Each point is reached from the start by the listed moves, each made once or not at all, plus a little noise. Is the number of moves made odd or even? Then give how often each move was made.
In the rows, 128 means zero.

Moves:
(1): [188 134]
(2): [122 204]
Start: [144  99]
Points:
[145 100] => even (0, 0)
[196 181] => even (1, 1)

Moves:
(1): [193 121 128 111 133 122 120 130 144]
(2): [131 186 127 114 131 142 125 119 125]
(3): [131 123 194 125 124 138 143 116 120]
(4): [144 143 121 210 139 129 138 116 143]
(5): [119 126 134 124 191 132 117 130 130]
(6): [130 119 121 127 123 210 122 132 129]
Start: [145 146 145  77 129 151  94 102 151]
Points:
[221 146 210 133 203 160 100  79 175] => even (1, 0, 1, 1, 1, 0)
[141 130 210  69 183 249  92  96 146] => odd (0, 0, 1, 0, 1, 1)
[141 136 143  73 188 236  76 108 157] => even (0, 0, 0, 0, 1, 1)
[231 204 131 126 144 241  85  88 181] => even (1, 1, 0, 1, 0, 1)
[147 140 209  75 124 162 107  90 143] => odd (0, 0, 1, 0, 0, 0)

Moves:
(1): [155 120 127 133 122 131 124 129 126 125 134 139 115]
(2): [127 162 113 145 140 131 110 125 133 136 114 139 112]
(3): [132 152 161 128 121 122 112 132 131 129 119 120 149]
(4): [116 115 143 165 129 133 115 120 123 108 112 122 140]
(5): [124 137 153 144 151 118 132 138 104 123  93 126 121]
(6): [139 118 136 112 134 150 122 117 129 132 134 115 115]
(7): [137 129 124 139 131 124 139 119 131 127 132 106 120]
(8): [112 133 143 135 116 133 121 156 135 122 136 119 120]
(9): [129 129 128 124 149 125 130 135 156 101 128 126 126]
(10): [110 124 147 150 158 119 104 126 131 154 137 123 134]
(11): [121 142 136 124 128 130 123 120 119 114 150 136 116]
(12): [122 127 132 127 123 135 145 114 143 136 135 141 123]
Start: [109  93 141 141 132 158 111 151 124 120 106 119 121]
Points:
[ 91 114 144 190 161 170  98 134 169  90  83 136 110] => even (0, 1, 0, 1, 0, 0, 0, 0, 1, 0, 0, 1)
[111 133 236 239 182 167  38 160 117 123  67  74  96] => odd (1, 1, 1, 1, 1, 1, 1, 1, 0, 1, 0, 0)
[105  93 206 224 205 141  80 141 118  79  99 101  98] => odd (1, 0, 0, 1, 1, 0, 1, 0, 1, 1, 1, 0)
[ 71 151 249 226 205 167  57 144 150  97  91  85  89] => odd (0, 1, 1, 1, 1, 1, 1, 1, 1, 1, 1, 1)
[126 118 160 169 195 178  85 111 170 125 144 120  58] => even (1, 1, 0, 0, 0, 1, 1, 0, 1, 1, 1, 1)
[132 139 195 229 158 148  75 144 103 101  41 102 111] => even (1, 1, 1, 1, 1, 0, 1, 0, 0, 0, 0, 0)
